Rows are points. The points of each table are mixes of a few directions, plus a little noise. Count the directions of each table, and those that both share. Where both have some left over, give the other angles between the two spaces (their principal angles), to ten degrees, smallest first.

First:
-0.21, +0.43, +0.38
-0.14, +0.29, +0.26
+0.21, -0.43, -0.38
+0.20, -0.40, -0.36
-0.20, +0.40, +0.36
+0.14, -0.29, -0.26
Second:
-0.13, +0.27, +0.24
+0.13, -0.26, -0.24
-0.23, +0.45, +0.41
+0.23, -0.46, -0.41
Directions: first 1, second 1, shared 1

First, 7 rows:
-0.80, -0.50, -0.33, -0.24, +0.05, -0.05
+0.23, +0.09, +0.43, +0.39, +0.62, -0.89
+0.30, +0.31, -0.02, +0.05, +0.10, +0.17
+0.41, +0.31, +0.00, -0.01, -0.23, +0.41
-0.33, -0.23, -0.18, -0.17, -0.16, +0.15
-0.10, -0.06, +0.00, +0.01, +0.09, -0.12
+0.29, +0.07, +0.09, -0.03, -0.46, +0.32
Second, 8 rows:
+0.14, +0.07, -0.05, +0.07, -0.21, +0.35
+0.06, +0.00, +0.06, +0.36, +0.19, -0.04
+0.14, -0.19, +0.30, +0.43, -0.10, -0.20
+0.06, +0.11, -0.05, +0.09, +0.14, +0.07
-0.18, +0.43, -0.61, -0.76, +0.19, +0.51
-0.22, -0.61, +0.29, +0.32, -0.48, -0.17
-0.10, +0.10, -0.11, +0.30, +0.64, -0.17
+0.09, +0.09, +0.16, -0.80, -0.36, -0.34
Directions: first 3, second 4, shared 3

First, 10 rows:
-0.04, +0.00, +0.05, -0.06, +0.02, +0.02, -0.04, -0.01, +0.10
+0.12, -0.01, -0.08, +0.15, -0.01, -0.09, +0.09, +0.02, -0.22
+0.46, -0.03, -0.33, +0.60, -0.04, -0.32, +0.31, +0.06, -0.97
-0.10, +0.00, +0.07, -0.12, +0.02, +0.06, -0.06, -0.02, +0.19
-0.68, +0.04, +0.47, -0.88, +0.06, +0.44, -0.46, -0.11, +1.41
+0.33, -0.03, -0.24, +0.44, -0.04, -0.22, +0.23, +0.06, -0.71
-0.39, +0.02, +0.28, -0.52, +0.03, +0.25, -0.27, -0.05, +0.82
+0.05, +0.00, -0.04, +0.08, +0.01, -0.05, +0.05, +0.00, -0.11
+0.01, +0.00, -0.03, +0.03, +0.00, -0.02, +0.01, -0.02, -0.05
+0.22, -0.03, -0.17, +0.31, -0.02, -0.14, +0.16, +0.03, -0.47
Second (9 x 9):
+0.26, +0.18, -0.57, -0.54, -0.18, -0.03, -0.54, +0.11, -0.34
-0.44, +0.65, +0.37, -0.13, -0.37, +0.00, +0.17, -0.15, -0.33
-0.40, -0.32, +0.04, -0.19, +0.70, -0.25, +0.48, +0.23, +0.04
+0.33, +0.12, -0.31, +0.07, -0.27, +0.30, -0.40, +0.12, -0.03
+0.64, -0.47, -0.33, -0.10, -0.16, -0.14, -0.48, -0.03, +0.17
-0.26, -0.37, +0.39, +0.00, +0.24, -0.24, +0.44, +0.28, +0.18
-0.12, +0.36, +0.22, +0.01, -0.26, -0.16, +0.01, -0.70, -0.14
-0.17, -0.02, +0.04, +0.62, +0.46, +0.35, +0.36, -0.18, +0.27
+0.15, -0.13, +0.13, +0.26, -0.16, +0.19, -0.03, +0.30, +0.20
Directions: first 1, second 5, shared 0; angles 80

First:
-0.48, -0.01, +0.14, +0.14, -0.05, +0.08, +0.27, -0.02, +0.00, +0.03, -0.56
+0.57, +0.70, -0.10, +0.23, +0.03, -0.16, -0.08, -0.21, -0.61, -0.43, +0.68
-0.38, +0.02, -0.12, -0.24, +0.01, -0.33, +0.07, -0.27, +0.02, -0.27, +0.19
-0.01, +0.21, -0.17, -0.06, +0.00, +0.27, +0.04, +0.04, +0.08, +0.45, -0.12
-0.47, -0.84, +0.06, -0.62, +0.21, -0.57, -0.17, -0.31, +0.46, -0.35, +0.59
+0.82, +0.32, +0.19, +0.35, +0.23, +0.42, -0.17, +0.01, -0.41, +0.29, +0.54
+0.39, +0.44, +0.10, +0.26, +0.10, -0.11, -0.02, -0.22, -0.53, -0.38, +0.54
-0.45, +0.20, -0.16, +0.00, -0.17, +0.07, +0.24, +0.04, +0.08, +0.14, -0.60
+0.19, -0.13, -0.09, +0.02, -0.17, +0.12, -0.10, +0.36, +0.22, +0.17, -0.34
-0.23, -0.54, +0.21, -0.02, +0.00, +0.07, +0.00, +0.16, +0.30, +0.11, -0.37
+0.02, -0.35, -0.05, -0.05, -0.19, +0.13, -0.08, +0.42, +0.39, +0.23, -0.54
Second (10 x 11):
+0.53, +0.43, +0.14, -0.13, +0.19, -0.32, +0.01, -0.51, +0.64, +0.21, +0.05
-0.42, -0.04, -0.40, +0.16, -0.25, +0.61, +0.00, +0.62, -0.86, +0.09, +0.01
-0.01, -0.13, +0.12, -0.02, +0.04, -0.14, +0.00, -0.08, +0.14, -0.11, -0.02
-0.11, +0.10, -0.22, +0.07, -0.10, +0.30, +0.00, +0.25, -0.36, +0.12, +0.03
+0.59, +0.60, +0.01, -0.12, +0.17, -0.18, +0.01, -0.47, +0.53, +0.34, +0.09
-0.21, -0.34, +0.11, +0.02, -0.02, -0.08, -0.01, +0.09, -0.05, -0.23, -0.05
+0.10, -0.36, +0.45, -0.11, +0.17, -0.57, -0.01, -0.40, +0.63, -0.33, -0.07
-0.32, -0.65, +0.31, +0.00, +0.00, -0.28, -0.01, +0.03, +0.10, -0.46, -0.11
+0.41, +0.83, -0.39, +0.00, +0.00, +0.36, +0.01, -0.04, -0.13, +0.58, +0.14
-0.55, -0.44, -0.13, +0.14, -0.21, +0.32, +0.00, +0.53, -0.64, -0.22, -0.06
Directions: first 5, second 2, shared 1; angles 70

First:
+0.08, -0.04, -0.15, +0.13, -0.10, -0.04, +0.10, +0.03, +0.14, +0.02, +0.02, +0.04, +0.10, -0.01
-0.41, +0.17, +0.70, -0.58, +0.49, +0.19, -0.38, -0.16, -0.62, -0.06, -0.12, -0.20, -0.53, +0.05
-0.55, +0.23, +0.94, -0.76, +0.67, +0.24, -0.51, -0.21, -0.82, -0.10, -0.17, -0.25, -0.72, +0.08
+0.40, -0.17, -0.71, +0.56, -0.48, -0.17, +0.38, +0.15, +0.61, +0.07, +0.12, +0.17, +0.52, -0.06
-0.27, +0.11, +0.46, -0.37, +0.31, +0.12, -0.24, -0.10, -0.40, -0.04, -0.08, -0.13, -0.33, +0.04
+0.12, -0.05, -0.21, +0.18, -0.14, -0.06, +0.11, +0.04, +0.17, +0.01, +0.04, +0.05, +0.16, -0.01
-0.13, +0.05, +0.22, -0.17, +0.16, +0.06, -0.12, -0.05, -0.19, -0.01, -0.05, -0.06, -0.16, +0.01
+0.53, -0.22, -0.90, +0.73, -0.63, -0.23, +0.48, +0.19, +0.79, +0.09, +0.16, +0.23, +0.68, -0.08
+0.09, -0.04, -0.15, +0.12, -0.11, -0.03, +0.07, +0.03, +0.12, +0.02, +0.03, +0.04, +0.10, -0.02
+0.14, -0.06, -0.24, +0.19, -0.16, -0.06, +0.12, +0.06, +0.21, +0.02, +0.04, +0.06, +0.17, -0.02
Second:
-0.01, -0.01, +0.00, +0.01, +0.01, -0.01, +0.00, -0.02, -0.01, +0.01, +0.01, +0.00, +0.00, +0.00
+0.04, +0.04, -0.06, -0.65, -0.09, +0.57, -0.06, -0.30, -0.39, -0.04, +0.00, -0.54, -0.11, +0.04
-0.07, -0.06, +0.07, +0.91, +0.13, -0.80, +0.09, +0.42, +0.55, +0.04, +0.00, +0.76, +0.14, -0.04
+0.02, +0.01, -0.02, -0.10, -0.02, +0.08, -0.01, -0.06, -0.05, -0.01, +0.00, -0.08, -0.02, -0.01
+0.08, +0.06, -0.09, -1.11, -0.13, +0.96, -0.11, -0.51, -0.67, -0.06, +0.00, -0.95, -0.18, +0.05
-0.05, -0.02, +0.04, +0.50, +0.07, -0.44, +0.05, +0.22, +0.30, +0.03, +0.00, +0.42, +0.09, -0.02
+0.04, +0.04, -0.05, -0.57, -0.07, +0.51, -0.06, -0.27, -0.36, -0.02, +0.00, -0.49, -0.08, +0.03
+0.02, +0.00, -0.01, -0.16, -0.03, +0.14, -0.01, -0.07, -0.09, -0.02, -0.01, -0.13, -0.03, +0.01
-0.01, -0.01, +0.01, +0.08, +0.01, -0.06, +0.01, +0.03, +0.06, +0.00, -0.01, +0.07, +0.02, -0.01
-0.09, -0.07, +0.10, +1.09, +0.15, -0.97, +0.10, +0.51, +0.66, +0.05, -0.01, +0.93, +0.18, -0.05
Directions: first 1, second 1, shared 0; angles 60
